Each row of a before or after table is a point. One or more steps were done to the points. Then noise was added and the rows were shuffled. The steps act on columns, c1 being the first. Write out the steps. A step turns or swaps two columns, mirrors them in a line or flattens them onto one, adds a multiple of one to another, or multiplies or shifts one. Angles are multiples of 10 degrees, from the lower column toward the higher: turns from -170 to 170, lines from 10 to 170 but not 90. Use the fewest steps. Two steps may share a column if one is a turn and the other turns, adds or multiplies; they go together, in the order done. Otherwise the lowest column goes first.

Before (9 x 2):
-42 58
-20 33
74 -28
4 -2
-2 -32
15 -15
3 -16
-14 37
-31 69
After (9 x 2):
15 -7
13 -18
-50 52
32 -4
-32 21
-62 42
-28 25
14 -78
1 -5
Steps: mirror c1 and c2 in the line at 130 degrees

Before:
-53 11 -6 -11
-70 -6 -10 -45
-42 -38 -29 -4
-49 -33 -23 -64
73 -23 -4 -30
23 29 5 -36
48 -12 -55 53
47 -9 -39 -13
3 -35 -7 -8
-19 21 -27 33
58 2 40 -3
-51 -21 -40 -1
After:
18 54 41 -4
-18 -68 -32 -46
47 60 -16 -30
23 -52 -29 -5
-26 -10 -8 35
36 -10 -11 -8
-19 33 -14 -36
3 -53 -40 0
-30 -48 -10 -10
15 -56 -52 -64
29 40 -28 54
26 42 -46 -14
Steps: turn c1 and c2 by 70 degrees; add 0.5 times c4 to c3

Before, 8 rows:
0 13 -1 28 6 -10 34 20 20
-29 16 -5 28 32 25 21 12 29
-30 20 -13 35 -37 40 0 18 -8
-22 22 20 30 -39 10 -22 -17 -29
-28 -6 -21 26 25 -6 20 20 1
11 -23 18 -36 3 -22 7 5 12
34 -16 0 -21 -42 -21 -37 -43 -1
46 -35 17 -7 10 -8 -4 -4 -9
After:
-21 22 -23 57 -37 30 -9 -17 -31
46 -35 17 -14 -9 -25 -1 -3 -11
34 -15 -37 6 -21 -63 -15 -43 -1
1 14 4 24 3 -29 14 20 19
-26 -5 12 9 30 -18 8 20 1
-29 15 25 5 20 77 8 11 31
-30 20 -39 62 -7 122 1 16 -9
12 -23 12 -39 -13 -66 2 5 13
Steps: add -0.7 times c5 to c4; turn c3 and c5 by -60 degrees; multiply c6 by 3; multiply c7 by 0.4

Before (13 x 14):
11 25 -32 -26 -49 -27 64 -21 -53 -12 18 6 -13 16
-15 57 -17 7 41 25 -41 -43 -32 19 -19 25 -65 -34
-9 60 -40 23 -48 -4 -26 22 30 -62 -28 -11 -31 6
-22 59 53 -26 -21 -42 -22 -15 -50 -43 45 11 3 47
-67 -7 -34 -45 4 0 -42 -14 32 26 -4 -76 -28 -16
22 12 -11 29 10 -13 -15 -15 -8 -64 -49 -17 -3 -25
-17 23 -9 43 6 -26 58 -18 -9 27 12 -37 7 34
-45 -11 0 -17 -46 17 36 -5 27 -65 21 -39 -96 -10
-55 7 4 -39 16 65 -42 31 -36 28 3 -12 6 -1
32 19 42 25 -46 -39 36 9 11 -7 -13 -59 -52 2
-12 9 -50 -39 2 11 -7 57 -8 10 44 -54 -90 -22
-29 71 -34 -33 1 55 48 -3 25 -56 -6 -8 -21 11
-35 89 -34 -10 2 -2 -5 43 1 7 15 31 -10 -43
After, 13 rows:
-79 -9 -24 -73 4 -18 3 -15 18 30 15 70 -23 5
-15 12 -43 -78 3 -19 4 59 -15 21 -59 80 -54 -13
12 9 1 15 9 -14 -26 -13 25 -43 44 -2 -27 -52
-18 63 -36 -9 -48 -30 -17 22 60 -54 14 3 -43 -25
-21 -16 -18 -17 -48 11 56 -4 58 -54 -50 59 -75 -40
-26 55 69 17 -21 3 -10 -13 -28 -62 -43 -2 26 17
-32 92 -30 -35 1 -29 13 41 -3 30 -26 -24 -1 -33
42 25 -2 -44 -51 -41 51 -23 -49 -16 -21 -1 -2 10
19 25 12 39 6 -24 60 -18 -20 8 11 44 14 45
45 23 55 54 -40 -1 20 10 14 -3 9 59 -50 -2
-33 58 -27 -4 42 2 -35 -42 -40 26 -28 -15 -70 -19
2 68 -65 -62 -3 18 56 -2 55 -54 3 14 -21 -24
-71 3 -34 -36 16 56 -5 34 -46 28 4 13 8 14
Steps: turn c1 and c7 by -30 degrees; add 0.7 times c3 to c4; turn c3 and c6 by 40 degrees; add -0.5 times c10 to c9; turn c10 and c14 by 30 degrees; turn c11 and c13 by 30 degrees; turn c11 and c12 by 160 degrees

Before, 14 rows:
-37 24 31 -1 45 -7 -7 22 19 30 23 -61 -24 2 -21 27 24 37 10 -69 -4 -14 13 -12
5 -52 33 -5 -13 19 -26 5 -2 -21 6 17 12 -8 -5 -29 -29 -41 -13 20 -2 45 -34 -4
-7 26 -2 8 -5 -7 -23 -32 14 23 -17 -1 -3 -17 51 -34 19 -6 -51 -6 1 -20 -53 0
-21 46 43 2 -10 -20 27 -9 -32 -12 26 -25 -59 -21 14 -2 -22 38 31 15 22 17 -16 3
41 9 51 21 -8 -5 -6 -15 -3 8 56 2 -11 -9 26 -3 -23 -14 3 -25 -39 58 -45 -17
14 25 -17 -20 -7 11 2 4 -11 -9 24 13 -29 -10 -8 19 56 -9 13 -51 6 9 0 -13
16 -10 -21 24 -55 8 -4 5 -30 -18 25 -59 -38 -10 -3 29 43 -3 -17 -34 -8 32 35 30
-8 20 15 6 -15 4 -5 -14 43 5 -18 -5 -15 -13 51 29 17 -36 5 -28 -28 4 24 4
-3 -2 -4 -7 20 8 21 -5 1 -46 0 10 -21 15 7 16 -11 2 5 -67 0 -7 -33 9
-20 4 22 42 -33 17 14 -25 5 17 -40 7 -7 -34 -7 -6 -24 -15 7 -19 6 -25 -33 -14
33 -45 4 28 -4 -54 7 31 64 -8 33 -7 -16 -25 32 -47 2 -40 19 -35 -9 21 23 20
-43 3 -26 6 -22 -30 -7 52 11 -32 -3 3 -35 27 2 -44 8 -33 -59 2 12 10 -3 1
-5 45 -6 16 21 -10 -22 -12 -45 -50 1 31 -36 -6 33 -21 26 -24 -15 -7 25 8 -30 -31
41 -13 -26 14 43 0 4 1 6 45 -9 1 45 14 50 8 -25 -4 -69 -17 -30 39 -5 60
After:
-6 -119 -4 14 3 27 -67 -14 -49 -50 4 33 57 -8 31 -20 26 0 -14 -10 26 8 -14 -32
40 -26 53 21 -25 40 -11 -16 -4 9 55 4 17 -8 22 -2 -22 3 -2 -26 -37 59 -27 -22
-11 -48 16 5 -35 11 -34 -12 40 9 -19 -5 41 -15 36 28 17 23 9 -29 -28 4 39 5
18 19 -20 25 -73 -20 25 8 -31 -16 23 -58 48 -11 -6 29 45 -17 -19 -37 -7 30 27 29
-2 18 -4 -7 -2 31 -9 -3 1 -44 -2 3 22 16 -1 17 -8 -11 3 -67 -1 -9 -23 10
29 105 4 31 -26 -33 81 32 65 -5 31 -4 43 -21 54 -50 2 28 19 -34 -14 24 6 21
6 107 35 -4 -30 33 120 6 -3 -21 11 21 14 -7 -18 -30 -28 38 -14 18 2 46 -21 -2
-5 -78 -1 11 -28 53 -30 -36 15 22 -18 -4 8 -18 46 -34 21 6 -47 -8 2 -19 -23 -3
17 -61 -17 -16 -26 2 -48 3 -11 -12 24 12 42 -13 -12 20 54 -8 11 -54 6 5 1 -13
-37 -58 29 -4 24 -15 -40 21 18 31 25 -62 9 -2 -14 29 21 -48 10 -69 -6 -18 -1 -15
-21 1 20 41 -56 26 -16 -23 4 14 -40 7 20 -35 -18 -1 -26 8 7 -16 8 -29 -21 -15
-23 -90 44 1 -28 6 -106 -13 -32 -14 25 -21 41 -22 26 -2 -22 -64 33 14 26 18 -16 10
45 31 -29 16 20 26 22 2 7 39 -12 -4 -46 14 36 3 -22 25 -70 -14 -29 36 17 59
-43 -12 -26 6 -44 -10 1 50 9 -29 -2 0 64 25 18 -45 9 12 -59 3 12 9 -13 0
Steps: multiply c2 by 3; turn c2 and c7 by -140 degrees; shift c5 by -20; turn c6 and c15 by -40 degrees; turn c6 and c23 by 40 degrees; turn c13 and c18 by 150 degrees; multiply c13 by 1.3

Before, 13 rows:
5 38 23 10 -9 -41 0 5 -58 -1 4 19 -39 -22 30 -28 -60 55 -23 -49 64 17 14 -34 59 10 -11 -22 11 28 32 25 34 -52 10 -13 -6 -49 -2 4 49 -17 15 -7 -57 7 48 -55 9 31 10 3 13 -37 8 -23 14 10 -39 -36 23 27 -1 0
-45 1 -32 -29 -48 -17 1 -9 41 -16 -16 19 28 -43 -20 15 8 24 5 34 36 0 33 -14 -44 -67 62 20 -22 10 3 -1 -4 10 16 -10 -10 2 -70 -23 20 -3 3 23 14 65 25 78 67 18 12 -51 -22 29 -43 -8 7 20 -37 -5 23 31 53 1
13 -12 17 -2 -6 -35 0 14 -44 -40 -11 9 0 -6 -4 -10 -37 55 -28 -3 34 10 -6 2 48 43 -21 -36 -21 22 78 10 -3 3 31 11 23 -56 5 26 -21 -2 42 9 1 -42 13 -93 52 34 -7 10 25 -29 -7 -18 22 30 -25 -43 -4 -10 6 -53
-6 -38 30 7 0 -29 27 29 -78 -65 -4 -26 -2 -11 -16 -6 -48 11 -62 -67 21 50 26 13 49 33 8 -34 -41 14 74 -4 -18 -33 -4 -3 -11 -20 -5 50 -20 -24 62 7 -25 -5 27 -115 7 67 53 -16 -11 7 13 11 -27 43 -2 -10 29 19 -38 -39
-38 -29 43 -9 58 -55 2 -17 -35 -37 -29 4 -28 -37 30 -27 -80 48 -66 -43 41 -7 5 -28 61 56 -6 -30 -38 43 51 -11 -3 -17 28 -13 28 5 -20 32 9 2 3 23 -28 -39 -23 -92 3 48 18 -9 -7 -47 -13 -35 7 7 20 -21 24 34 -15 -63
40 1 66 -21 27 -10 22 -27 71 -13 -14 -44 -4 50 -12 -42 -12 12 5 -64 -35 17 -33 90 -50 -13 56 23 15 67 -50 64 21 36 27 39 -78 -7 64 2 17 -23 41 55 -34 -1 53 -66 -15 -80 54 -24 -44 93 15 -2 -23 -2 61 40 -31 -4 33 -20
-39 -30 15 -77 -21 -48 -26 25 6 -34 13 -17 16 -62 31 25 12 -22 2 42 50 -29 21 -65 -51 -7 -9 51 34 -8 -4 -49 -59 22 16 14 10 -16 -26 -2 39 -20 38 4 56 41 -30 55 58 -11 -38 -33 18 47 -7 2 -53 28 -44 10 31 22 50 -18
-36 -1 21 -56 2 -40 -8 22 -1 34 10 8 -17 -76 -36 22 23 42 -30 28 51 18 40 -60 -22 -31 11 60 -3 -4 24 -55 -45 19 25 -28 6 10 -5 -34 3 23 59 -8 71 39 4 36 69 0 -18 -18 -2 -2 -14 -18 -50 49 -50 -22 22 39 46 -49
-22 48 -6 -14 57 -12 -25 11 29 -11 -22 -9 -12 35 -32 6 29 10 8 -85 -16 -12 -29 43 -95 74 49 12 11 56 -50 1 48 45 11 15 -8 9 0 14 59 -23 44 62 2 21 45 -31 11 -47 31 19 -36 111 23 -8 -7 -3 93 39 -9 -54 -5 23
31 19 58 18 42 -16 6 2 -4 -27 -50 -57 -29 18 -16 7 20 32 12 -47 22 34 -26 34 -72 26 39 47 5 67 -81 32 34 66 45 23 -10 -37 -5 10 -3 -56 17 47 -55 27 57 -31 -32 -34 24 11 -54 67 0 -50 4 16 56 82 -9 -23 26 14
-37 13 -9 -9 5 -41 -37 43 7 8 -1 -26 27 -70 2 -8 33 -24 -6 47 72 25 1 -30 -30 -33 39 28 23 -47 -11 -20 -20 35 22 -54 -23 -4 -5 2 22 9 18 23 78 32 -2 50 24 4 25 -36 5 37 -40 0 -9 26 -20 -8 24 -7 30 -17
-43 -20 9 -20 -23 -30 -23 25 5 -33 -29 27 59 -40 -28 31 -26 -1 2 42 57 9 2 -26 -40 -30 42 54 8 -17 -7 8 -43 21 -13 -35 -28 60 11 -14 28 -23 32 -38 46 46 23 44 8 20 -22 -54 -1 -20 -17 -2 -28 25 -55 14 -30 42 64 -46
-10 0 42 11 22 -15 -7 -16 -51 -7 9 -35 -41 -2 2 -66 -74 38 -39 -40 31 47 49 20 71 79 3 -1 21 55 31 -19 11 -63 -6 32 27 -72 -13 -8 -14 2 36 -32 0 -80 18 -83 28 22 -6 -17 -15 -13 -12 -9 29 20 1 -18 7 20 9 -66
After (13 x 64):
-48 -18 6 -16 -20 -28 69 8 4 -29 -28 31 56 -42 61 29 -33 1 0 43 59 6 3 -31 -43 -30 42 -26 9 -15 -10 11 -42 -22 -15 -39 -26 61 12 -13 27 -21 23 -39 45 -23 22 45 28 19 -24 -9 -3 -16 -22 -2 -30 29 -56 12 -33 58 65 -42
-46 3 -31 -28 -51 -18 12 -46 45 -15 -16 22 28 -41 59 12 9 24 3 36 32 1 34 -17 -45 -70 57 -15 -21 4 3 -4 -1 -67 16 -52 -16 1 -71 -24 20 3 6 21 14 9 23 75 -17 20 11 1 -20 28 -41 -8 4 23 -39 -5 19 51 52 2
-34 3 15 -54 2 -44 43 7 -2 29 11 9 -14 -76 27 24 18 42 -32 21 51 18 39 -62 -21 -33 7 -42 -3 -11 23 -54 -46 -75 23 -36 6 5 -4 -30 -1 25 58 -13 71 -17 6 38 -1 3 -19 -28 -1 -3 -16 -19 -47 48 -47 -20 24 52 46 -47
-27 47 -6 -13 57 -17 51 35 29 -14 -19 -12 -14 33 -9 11 32 9 8 -89 -13 -13 -28 42 -94 76 49 11 15 59 -53 0 50 -49 9 -35 -9 8 -1 16 60 -25 39 61 5 20 48 -31 60 -46 35 -43 -40 111 17 -11 -9 -4 91 43 -12 -42 -3 23
-37 11 -13 -10 0 -41 81 2 8 12 -4 -26 29 -73 33 -11 40 -25 -5 45 72 25 -4 -30 -31 -32 39 18 23 -47 -10 -22 -23 -51 22 -53 -23 -1 -9 2 21 9 20 23 83 -45 0 48 37 1 26 12 5 37 -41 -3 -11 26 -22 -9 20 6 35 -17
-39 -31 43 -10 52 -59 -14 -30 -37 -32 -32 3 -27 -40 -2 -23 -80 44 -63 -41 41 -2 7 -32 60 57 -9 25 -38 40 53 -10 -1 12 31 42 30 4 -19 32 11 0 3 26 -30 -32 -23 -91 -26 45 21 29 -7 -44 -12 -34 5 6 22 -27 22 17 -13 -65
-40 -30 14 -78 -19 -45 72 20 8 -33 15 -22 16 -62 22 21 15 -20 2 41 53 -29 17 -65 -48 -11 -9 -20 36 -5 -3 -47 -63 -71 18 -24 10 -14 -28 -3 38 -20 42 3 58 21 -28 52 0 -8 -38 43 19 48 -11 -1 -53 26 -52 6 31 36 52 -19
32 23 55 19 43 -12 17 -1 -5 -25 -49 -55 -30 18 -6 7 19 32 13 -44 25 34 -26 36 -72 27 39 -46 2 66 -83 31 36 -34 44 -20 -14 -39 -3 11 -2 -57 18 41 -54 33 58 -27 107 -42 25 -21 -53 68 1 -48 5 15 57 82 -8 -15 25 14
-11 -2 44 9 25 -12 11 -31 -53 -9 8 -33 -40 -2 19 -65 -74 39 -37 -38 33 45 50 22 69 80 5 12 24 53 31 -20 6 20 -5 88 26 -72 -10 -11 -9 3 36 -29 -1 2 17 -86 -98 15 -6 4 -18 -17 -17 -13 29 14 1 -18 9 -12 7 -62
-7 -34 32 5 3 -31 -66 41 -75 -67 -3 -27 2 -13 23 -6 -51 16 -66 -66 21 51 27 12 52 34 11 2 -43 16 74 -6 -17 18 -6 7 -14 -18 -4 52 -16 -23 62 10 -30 -7 33 -113 -47 65 54 -14 -13 6 13 9 -25 44 0 -5 28 15 -39 -40
42 -1 68 -20 29 -9 -30 -15 73 -17 -12 -46 -4 49 26 -44 -10 12 9 -61 -36 18 -34 82 -49 -12 55 -43 12 66 -49 65 21 -12 28 16 -79 -4 63 0 19 -20 41 55 -36 35 56 -68 56 -83 55 -1 -39 86 14 -7 -23 -2 62 37 -34 -2 34 -23
4 37 27 11 -11 -39 -11 10 -64 3 1 17 -37 -20 -18 -26 -53 57 -23 -51 69 18 11 -31 63 12 -8 21 12 27 33 29 35 38 10 -2 -9 -52 -6 9 51 -16 14 -8 -57 -18 49 -57 -78 31 12 27 13 -36 6 -19 15 9 -42 -37 26 31 -1 2
12 -14 15 0 -5 -31 -14 5 -41 -40 -13 13 0 -6 -4 -7 -33 57 -29 -8 37 10 -10 -1 53 43 -25 33 -21 24 81 6 0 -46 30 36 27 -59 4 22 -23 -1 38 10 -1 0 14 -95 -17 33 -4 -2 31 -25 -12 -18 26 27 -26 -44 -3 -30 8 -54
Steps: multiply c7 by 2; turn c7 and c28 by -150 degrees; add 1 times c55 to c8; turn c15 and c52 by 110 degrees; multiply c34 by 1.6; turn c34 and c49 by 120 degrees; turn c46 and c62 by 20 degrees; turn c36 and c46 by 70 degrees
